Each row is a point. Each copy is the shape, with its points in the same order, turned, moved and blurred by noise. Some copies are also mirrored. Which?

Shape (7 x 3):
[[ -8  38   2]
 [ 17  70  -5]
 [ 53  69  49]
 [ 57 -14  -9]
 [ 24 -41  -1]
 [ -8  81  22]
 [-89  -7 -15]]
Copy 1 (7 x 3):
[[  7  22 -27]
 [ 36  22 -58]
 [ 87  39 -21]
 [ 41 -47   7]
 [  9 -39  32]
 [ 29  58 -50]
 [-83  30  -2]]
Copy 1 is: only turned
Copy 2 (7 x 3):
[[-29  30 -13]
 [-23  61 -36]
 [  2 110  -2]
 [ 50  28   2]
 [ 35  -6  25]
 [-49  67 -17]
 [-70 -43  27]]
Copy 2 is: only turned
Copy 3 (7 x 3):
[[ 21 -28 -31]
 [ 47  -9 -52]
 [ 73  34  -5]
 [-23  49 -35]
 [-42  21  -9]
 [ 72 -34 -24]
 [-32 -90 -27]]
Copy 3 is: mirrored

Shape (8 x 4):
[[-42 -83  24  38]
 [-53  45  45   4]
 [-21  19  43  54]
 [ 45  38  12  40]
 [  1 -27  27   6]
 [-82  -5 -82 -42]
 [-13  19  21 -48]
 [ 46   6 -28 -54]]
Copy 1 (8 x 4):
[[-75 -83   6  18]
 [ 45 -26  -6  63]
 [ 19 -33  53  38]
 [ 46 -17  57 -30]
 [ -2 -75   4  -5]
 [-32  38 -93  13]
 [ 45 -51 -43   5]
 [ 39 -28 -44 -80]]
Copy 1 is: mirrored
Copy 2 (8 x 4):
[[-103   -4   -3   20]
 [  21  -33   72  -19]
 [ -12   -5   62   50]
 [  40   25   14   56]
 [ -36   19   -1    0]
 [  12  -95  -47  -42]
 [  22    9   30  -41]
 [  44   33  -34  -21]]
Copy 2 is: mirrored

Shape (11 x 8):
[[  2  35  48 -13  54  -4 -14   9]
 [ 14   0  37 -36  -8 -47 -19  30]
 [-65  24  42 -20  14 -79 -57   0]
 [-21  -2   9 -38 -33 114 -79  -6]
 [-13 -10  58  29 -50  66 -78 -54]
 [-41 -24 -36   9  96 -29  48  52]
 [ 15  41  31   7  54 -33 -21  25]
 [-37  24  60  32 -62  71 -55  34]
 [-15  29 -90  33  32  -9  17  31]
 [-45  34 -51  -6  39 -21  90   7]
 [-29 -20 -33  26   8 -44  36  12]]
Copy 1 (11 x 8):
[[ 55  34 -17   0  13  -3 -41  27]
 [ 40  55 -28 -12 -30  19  27  27]
 [ -9  83  -9 -60  17  18   1  45]
 [-28  39  32  49 -92  -5 -92 -27]
 [ -1 105  71  49 -42  28 -61 -46]
 [ 38 -82  12 -45  50  -1  22  25]
 [ 48  30 -35  12  39  12 -12  35]
 [-22  83  54  71 -37 -44 -21 -10]
 [-18 -57 -34   3  44   8  12 -46]
 [ 41 -44 -24 -63  42 -46  14 -51]
 [ 19  -9  13 -37  26  13  53 -33]]
Copy 1 is: mirrored
Copy 2 (11 x 8):
[[   2   -6  -29  -45   50  -13  -31   44]
 [  29   21   24  -45    0  -49   -4   52]
 [ -14   36   46   -4   77  -72  -29   65]
 [  51   39   -5   63  -16   66  -75   14]
 [  29   49   55   11   21   48  -94  -29]
 [ -37 -102  -20   10   39  -41   51   46]
 [ -11  -16  -28  -55   38  -44  -39   42]
 [ -22   27   50    4  -18   62  -96   41]
 [ -66  -55  -37   30  -25  -56    4    0]
 [ -87  -25  -36    0   17  -22   74   12]
 [ -42  -40   26   -5    7  -51   32    1]]
Copy 2 is: mirrored
Copy 3 (11 x 8):
[[  18   66   -3    9  -13  -49   11  -17]
 [  48    8  -12   24   -7  -57   16   33]
 [  26   21  -39   69   -6 -102  -47  -17]
 [  59   14  -21    7   44   89  -63  -21]
 [  64   12  -96  -19   32   36  -32  -65]
 [ -79   51   20   88  -60  -25   34    4]
 [  11   52    9   19    3  -83   26  -38]
 [ 105    1  -30   34  -11   47  -26  -93]
 [ -81  -23   42   37  -29  -21   14  -28]
 [ -75   15   24   17 -111  -19   -7   -2]
 [ -41  -18  -44   49  -50  -35   20  -11]]
Copy 3 is: mirrored
Copy 4 (11 x 8):
[[-23  14  12  11  33 -17 -67  34]
 [ 29  38  33   5  13  30 -20   3]
 [-12  -5  92 -53  50   8 -22   4]
 [-73  -4 -68  22  75  81 -12 -16]
 [-59  17 -19  54 119  33  29  -6]
 [  0 -65  30   3 -81 -10 -55  47]
 [ 25  12  11 -14  28 -36 -61  22]
 [-49  12 -53 -13  93  25  50  46]
 [ 19 -88 -23   9 -47 -28  -9  -8]
 [-34 -26  10  -8 -99 -45 -20 -26]
 [  2 -32  28  29 -34 -10  21   2]]
Copy 4 is: mirrored

Shape (12 x 9):
[[ 50  13  62 -81 -64 -29   0  12  79]
 [ 43 -35  60  49  -1  35  16  -1  29]
 [-26  61  48  40  12  -9 -48  21 -95]
 [ 48 -22 -16  16  71  44 -15  22  38]
 [-11 -64 -10  51  32 -55   1  24  74]
 [-21 -27 -14 -34 -61 -16  54 -34  51]
 [-17  -8 -35 -17  44 -35  65 -34  -3]
 [ 16 -20   1 -49  -6   6 -26 -28 -25]
 [-63  21  39  22  14   5 -39 -50 -15]
 [ 55  26  -4  55 -46  17  46  15  36]
 [-47 -14  43 -75  10 -13 -43  60  14]
 [ -1 -24  31  -8 -19  53  21  -9  16]]
Copy 1 (12 x 9):
[[  15   70  106   21   38  -22   17   -2   66]
 [ -73    9  -17   54    1   -6    3  -17   29]
 [ -19  -72   35    5  -16  112  -43  -12  -65]
 [ -83    1  -21   26   84   -3   -9   37  -22]
 [ -56  -20   31   55   10 -101   -7   28  -53]
 [   6   60   32  -39  -37  -66   -5   21   12]
 [ -63   44   20  -53  -18  -23   -3   36  -77]
 [  20   21    8  -17   24   28   26   11  -33]
 [  10    9   -6   14  -12   36  -83  -12  -61]
 [ -82  -10   32   11  -24    0  -17   56   58]
 [  23  -15   81  -15   73  -14  -20  -55  -45]
 [ -31   21  -18   -5    8   -5   -8  -26   25]]
Copy 1 is: only turned
Copy 2 (12 x 9):
[[  37   68  -74 -111    5  -63   16   54   48]
 [   7   23  -51  -35   23   42  -53  -20   55]
 [  32   26  -32  105   31   23  -38   90    5]
 [  20   29   11  -23   53   13   -6  -72    8]
 [  -9  -29   -5  -13  -37  -32    8  -63   63]
 [ -25  -19  -66  -96  -35  -35    0   22  -26]
 [ -22   12   16  -22  -63    7    7    4  -61]
 [  49   -1  -15  -44   18  -17  -41   45  -34]
 [ -46   -5   -5   24   26  -11  -52   67   10]
 [  -8   47 -121  -19   -3    1  -18  -39    8]
 [  43  -19    5  -31   33  -13   60   76   44]
 [ -16    1  -48  -60   30   44  -16   22    4]]
Copy 2 is: only turned
Copy 3 (12 x 9):
[[ 27 -26   5 -26 -37 -54 115  49  38]
 [ 13 -46  19 -24   8   0  14   4 -79]
 [ 63  85  46   0   2 -25 -65  71 -34]
 [-24 -52  22  29  40  31 -28  -2   6]
 [-33   8  44  40  64 -47  55 -41 -30]
 [-17  10 -33 -19 -50 -63  58 -39   3]
 [-52  49 -64  22  25 -34   4   6  -4]
 [-31  10   4 -23 -33 -54 -19  34  24]
 [  8  65  27 -73  22 -29 -32  17 -10]
 [ 70 -38 -26  22 -14 -29  19 -28 -47]
 [-27  50  78   1 -35  -1  54  43  37]
 [-18  -9   0 -24 -43   5   3 -14 -22]]
Copy 3 is: only turned

Shape (14 x 11):
[[-94   3 -17 -54  37  -2   2 -62  11  19 -54]
 [-22 -65 -13  54  34  37  46   4  10 -57 -32]
 [-26 -53 -40 -83  56 -37 -33 -38   3  15 -42]
 [ 22 -53 -41  14 -21   9  57 -57   4 -51 -96]
 [ 22 -23  34  50 -42 -25   2  84   3  35 -39]
 [-20  18  10 -73  14  58 -23   5 -18   1 -59]
 [  3  -9  80  49 -39 -24 -12   9   6  71 -61]
 [ -3  53  37  67 -24 -61 -38  83 -45  76 -51]
 [-46 -16 -30 -70 -17  -4  18 -56 -15  37  27]
 [ 52  -3  47  62   4  -1  -7  -4  23  47 -25]
 [  8  19  48  26  -2 -19  57 121  31  76 -63]
 [ 15  23 -26  -3  33   2  10 -56 -30  62 -32]
 [ 24  47   8  67 -42 -18 -24  54  63  44 -41]
 [-16  14  13 -73  38 -24  47 -72   4 -61  -4]]
Copy 1 (14 x 11):
[[  65  -20    8   65  -24    9   23   22   50   55  -42]
 [   6  -66   -3   34  -36   38 -105   14  -31  -12   -3]
 [  20  -26    5   -9  -24    0    5   -8   34   86  -94]
 [   9 -101   37   12  -74  -49  -54   29   -6  -28  -26]
 [ -18   -4  -89  -16  -11  -10  -14  -34  -45  -69    7]
 [   7  -67   -9    1  -22   52   68   15   20   29   -5]
 [  46   -5  -82   -2  -20  -47   14  -50  -25  -35   46]
 [  12   73  -98  -41   -5   -2   31  -35   18  -87   30]
 [  16  -53   13   47   62  -21   17  -10   47   34  -54]
 [  19   -8  -48  -35    4  -39  -28  -11  -41   -5   63]
 [  46    5 -118  -25    9   23   25   22  -82  -80   -9]
 [  43  -29   -1  -34   21  -30   -3   35   54   18   10]
 [ -32   42  -73    0  -11  -42   16   29  -53  -41   44]
 [  48  -41  107   22    9   14    8   -4  -13   33  -40]]
Copy 1 is: only turned
Copy 2 (14 x 11):
[[  18    1  -28    0  -75   95    2  -61   13  -25    3]
 [ -36  -17   21   -3   53   49  -14   50  -25  -74   -9]
 [   1  -35   23  -74  -58   71  -20  -60    7   -1  -48]
 [ -24   33   29  -53  -24   32    3   17  -61 -115  -22]
 [  38  -16  -14  -26   62  -71   38   -4  -41  -10   -8]
 [  26    9   11  -28  -64   32  -11    9  -14   30   55]
 [  23  -55  -61  -13   -5  -84   60  -10  -10  -46    2]
 [  15  -37  -11   24   36 -114   46  -80  -25   22   25]
 [  24   56   -6   -5  -51   59   15  -27   56   -8  -63]
 [ -29  -42  -50    0  -13  -79    6   20  -16  -32  -21]
 [  99  -50  -34   31   41  -68    6    4  -85   13   -6]
 [ -29   -6    5   25  -80  -11    2  -31  -11  -16  -45]
 [ -17   -1  -87  -16   40  -72   19  -22  -73    9    1]
 [  16   52    2  -24  -61   45  -94  -16   44  -68  -17]]
Copy 2 is: mirrored

Shape (16 x 12):
[[  12   33  -29   45   31  -17   -3  -23   21   12   45   51]
 [  -8   31  -26  -24  -13   71  -27   37  -17  -43   57   32]
 [  18    2  -28  -37   -6   57   26  -42  -28 -121   22   31]
 [  48   30   77  -40  -15    8    6    8  -24  -35   38   20]
 [  11  -33   56   22  -29   -6   21  -24   10  -66   34   17]
 [   7   -1   51   19   83   49   -2   15  -39  -40   36   -3]
 [   0    3  -33  -35   29   24  -15  -49   28  -23  -32  -41]
 [ -17  -64  -20  -41  -24  -37   24   51  -27  -34  -38  -13]
 [  59   39   70   50   27   -3   27   67   12  -24   19  -23]
 [  13   -6    4  -39   -2    0   45  -56   70  -27   78    8]
 [  -8  -22   30   15   30   20   55  -17   -8  -31  -22   18]
 [ -12    9  109  -27  -40  -15   37  -22  -25  -33  -29   20]
 [ -36   -2   14   -2  -67   16    5  -13   -3    3  -24  -41]
 [ -11  -56   50   33   32  -15   21   43  -24   -6    5  -16]
 [  45  -14   31   11   14   10   21    1  -23   18  -11   12]
 [  -5   -9  -22  -41   -5  -25   30  -14  -21   -7   53  -22]]
Copy 1 (16 x 12):
[[ 17  61   8  44  47  -5  -4  39  31  20  -6   0]
 [ 42   4 -51   3 -10  45  25  39  26 -24  60 -21]
 [ 70  40 -98 -38 -33 -26  39  12 -21 -11   9 -14]
 [-43  33 -37  45 -40 -19  49  -7 -26 -38  18 -57]
 [-16  29 -24 -12 -26 -72  63   2  -6  38  14 -21]
 [  1 -40 -70  35  46 -13  71   9   9 -26 -40 -19]
 [ 42  -3 -38  19 -50 -37 -47  -5  33   2 -50   1]
 [-20 -42 -18 -51 -25 -65 -49   8 -31 -30  38  28]
 [-42 -25 -38  91  53 -33  27 -30 -26  36  31 -35]
 [ 26  66 -13  -3 -15 -79  -9  19  44  18   4 -86]
 [  5 -13 -40 -16  16 -50  12  34 -45  26 -39 -20]
 [-58   8 -16  27 -66 -58  47  40 -82  10 -10 -35]
 [-40 -18 -26 -12 -70 -11 -27  30  10  52   5  -9]
 [-67 -57 -14  -7  33 -57  26   1  -5   0  -7   1]
 [-40   8 -14  10  19  -7  -5  -9 -34   5 -32 -19]
 [-29  25 -47 -12 -17 -56 -31  38  45 -32  12 -17]]
Copy 1 is: only turned
Copy 2 (16 x 12):
[[ 31  23  11  26   1 -62 -58 -32 -51  37 -20  -5]
 [-52 -40  -8  54 -11 -57  45  -4 -39  19 -32   0]
 [-49  28 -35  54  80  -2  55 -23 -34  -4 -70  -9]
 [ 16 -38   0  51  -3  36   2  43 -42 -29 -39 -11]
 [-12  39   5  12  24  -6  -8  23 -30 -48 -44 -71]
 [-55  -4   1  28  -4 -22 -41  26 -10 -57 -59  57]
 [-20   6 -46 -31  40  -1   7 -56 -24 -10  23  39]
 [-39  31  30 -29   5  23  56  28  57  31  10 -16]
 [-45 -51  -7  17 -16  17 -95  55  -3   5 -48 -28]
 [ 35 -17  13  -4  90 -32 -14 -18 -53 -32 -14 -41]
 [-35  33  18  17  17  18 -24 -33  19 -38 -25  -4]
 [  5   2  39  14 -21  88   2  -4 -16 -39 -46 -45]
 [ -2 -14 -26 -22 -37   3  29 -52  16 -24  16 -52]
 [-38  28  39  -9 -36  -9 -37  32  37 -25 -13   1]
 [  5  15 -12  34 -10  11 -28  13  12  -8  17   6]
 [ 34  -6  12 -20  32 -23  27  -1  12   8 -25  -5]]
Copy 2 is: only turned
Copy 3 (16 x 12):
[[-36  34   3 -48 -23 -43  38 -30 -17  33  20  30]
 [-39   7  10 -72  63 -23 -19 -22 -35 -25 -64  49]
 [-77  46 -34 -23  41 -85 -69  15   4 -52 -52  39]
 [-17 -54 -41 -69 -10 -31 -67  14 -20 -27  -3  18]
 [ -4  -5 -94 -21 -11 -65 -27  25 -10  11 -25  42]
 [ 50  -4   0 -25  -3 -75 -17 -30 -24 -67 -18  22]
 [-16  68   9   9   0  15 -16  31  44 -28 -24  11]
 [-29  -7 -49  65  45  13 -15  36 -58  -2 -43 -23]
 [ 13 -48 -73 -42 -55  -4  16 -53 -30 -60  -5  15]
 [-41  32 -27 -13 -42 -17 -59  16   1  27  -1 105]
 [  5  23 -41  19 -23 -58 -38 -23  -2  -1 -35 -10]
 [ -1 -50 -65 -27 -41 -43 -74  45   0  17 -51 -41]
 [-11 -24 -35   3  15  15  -1  26  42  30 -79   1]
 [ 53 -29 -48  34  -4 -32   7 -13 -45  -6 -18   0]
 [  6 -19 -35  -8   4 -20 -24 -32   4   0  19 -18]
 [-47 -24  11  29   5 -18 -19  27 -15   7  -7  53]]
Copy 3 is: mirrored
Copy 4 (16 x 12):
[[ -20  -18   -8   28  -99   14   22   29   15   35  -17   11]
 [ -42  -51   51  -20  -58   54   -2   -5  -74   -9   29   25]
 [ -35  -61  -29  -16  -62   93  -30  -23   -7  -41   85   15]
 [  -4  -37   17  -48  -46   17  -38    1    1  -78  -35   21]
 [ -41   -8  -72  -62  -61   37  -45   18   -8  -32  -16   13]
 [ -46  -65  -11    4  -26  -46  -52    7  -26  -29   10  -26]
 [ -36   -6    6    7    4   51  -43  -25   43   47   33   13]
 [   3   -3  -60  -57   48   29   25  -41  -24    0    0   52]
 [   5  -14  -13   19  -37  -42  -65   50  -21  -49  -37   61]
 [ -73    1  -28  -32 -108   57  -37  -57   35    3   -9   43]
 [ -54   -6  -60  -16  -14    0   -3   13   24  -38   33    0]
 [ -28   26  -31  -69    1   33  -11   23   25  -98  -33   -5]
 [  -8   71   -2  -54    2   43  -18    7  -13    4   16    9]
 [ -27  -12  -57  -32    4  -51  -15    5  -28   -8  -26   21]
 [  -5  -15  -15  -30  -27  -32    1   17   30  -18    7   19]
 [   0    5  -24  -24  -53   24    2  -75   -6   -2  -10   10]]
Copy 4 is: only turned
